Rows are points. The last column is the point's height on a tilted bowl or saddle (a function of degree 2), plus a little noise. Count its main directions that bend up, bend down and stay straight.

Points (16 x 4):
[[-30, 7, 28, 8],
[-6, 2, 24, -3],
[-47, 53, 41, 60],
[18, 3, -38, 12],
[17, -19, 8, -5],
[-15, -54, -17, 19],
[-37, 19, 1, 6],
[6, -60, 16, 17],
[26, -43, 33, 23],
[-19, -53, 38, 28],
[0, 25, -13, -3],
[-12, -36, -7, 1],
[1, -6, -12, -8],
[14, -50, 17, 12],
[-39, -13, 23, 10],
[17, -46, 24, 14]]
Directions: 3 up, 0 down, 0 straight

Points (26 x 5):
[[12, -46, -13, 55, 35],
[20, 7, -17, 30, 23],
[18, -44, -7, -30, 22],
[-24, -15, -32, -7, 9],
[18, -20, -5, 27, 14],
[42, 7, 1, 8, -14],
[-23, -12, -42, -33, 30],
[-40, -60, -15, -11, -18],
[4, -33, -35, -17, 28],
[10, 16, 4, -11, 12],
[-14, -25, 1, 10, 5],
[-7, -6, -55, -8, 49],
[39, 0, -10, -22, -5],
[13, 0, 10, -11, 14],
[-48, 18, -15, -55, 7],
[-47, -2, -46, 11, -5],
[10, -18, -37, 50, 60],
[48, 15, 25, -5, -16],
[6, -4, -45, -31, 43],
[16, -35, 17, 52, 31],
[-2, 13, -23, 28, 28],
[1, 3, 5, -2, 12],
[-3, -10, 40, 32, 39],
[34, 37, 24, 12, 2],
[36, -25, 21, -28, 14],
[-10, 1, 28, -35, 45]]
Directions: 2 up, 1 down, 1 straight

Points (24 x 5):
[[2, -2, -4, -9, 0],
[4, 42, 12, 11, 22],
[1, 20, -12, -10, 5],
[25, 15, 22, 1, 5],
[-50, -27, -18, -18, -15],
[37, -2, -17, -11, -3],
[4, 20, 60, -29, 60],
[-1, 13, -7, -10, 2],
[35, -7, 7, 4, -7],
[-4, -39, -6, -11, 13],
[-12, -9, -24, 15, 1],
[-36, -10, 30, 0, -1],
[-10, -12, 7, -3, -1],
[-5, 33, 13, -9, 16],
[1, 17, 16, -5, 8],
[-29, 11, -1, -11, -7],
[-19, 18, 28, 23, 16],
[33, 13, -11, -3, -5],
[-4, -1, 12, -12, 3],
[7, -16, -40, 11, 11],
[-18, 7, -7, 15, -3],
[-19, 41, 37, -38, 51],
[-24, -8, 16, 0, -3],
[-22, -9, -1, -8, -6]]
Directions: 3 up, 1 down, 0 straight

Points (39 x 7):
[[7, 12, 17, -26, 29, 4, -15],
[32, -28, -15, 5, 54, 17, -14],
[-9, -18, 23, 17, 38, -15, -25],
[24, 49, 27, -20, 16, -4, -12],
[-18, 22, 19, 17, 21, -4, 6],
[-10, 28, 8, -11, -38, -24, -7],
[-7, -26, -4, -36, -15, 20, 22],
[13, 43, -4, 3, 19, 18, 11],
[24, 4, -4, -11, 7, -5, -2],
[31, -2, 39, 15, 18, -14, -27],
[-6, -5, -5, 5, -17, 43, 1],
[-7, -19, 2, 9, 14, 32, -6],
[12, -15, -16, -6, 9, 13, 5],
[-17, -22, -8, -12, -36, 55, 13],
[-33, -21, -27, 8, 15, 53, 7],
[-32, -19, 26, 21, 27, -9, -9],
[12, 2, 6, 0, -28, -7, -6],
[-21, 3, 36, 47, 1, -13, 0],
[-42, -19, 8, -3, 1, -23, 20],
[-23, 2, 23, -1, 2, 11, 5],
[13, 3, -24, 31, 3, 10, -4],
[13, 30, 18, 10, 8, 12, 3],
[-25, -25, 21, 28, -4, 6, -7],
[-12, 34, -34, 17, 25, 11, 1],
[-17, -9, -7, -8, 11, 18, 7],
[4, 25, 3, 31, 5, 22, 6],
[8, 2, -42, 29, -14, -14, -8],
[1, -40, 19, 1, 6, 2, -13],
[14, 22, 20, 26, -6, 60, -3],
[-10, -29, -8, 4, 10, 8, 1],
[22, -55, 27, 7, -20, -3, -25],
[18, -16, -19, 43, -16, 33, -20],
[-24, 4, 18, 20, -1, 6, 4],
[-30, 19, 30, 6, -1, 7, 14],
[-6, 36, -11, 34, 23, 7, 9],
[-9, -25, 39, -23, 8, 17, -12],
[15, -14, -49, -14, -5, 20, 25],
[-22, -56, 6, -46, -41, -14, 60],
[-28, -47, -19, -7, -2, -3, 27]]
Directions: 2 up, 3 down, 1 straight
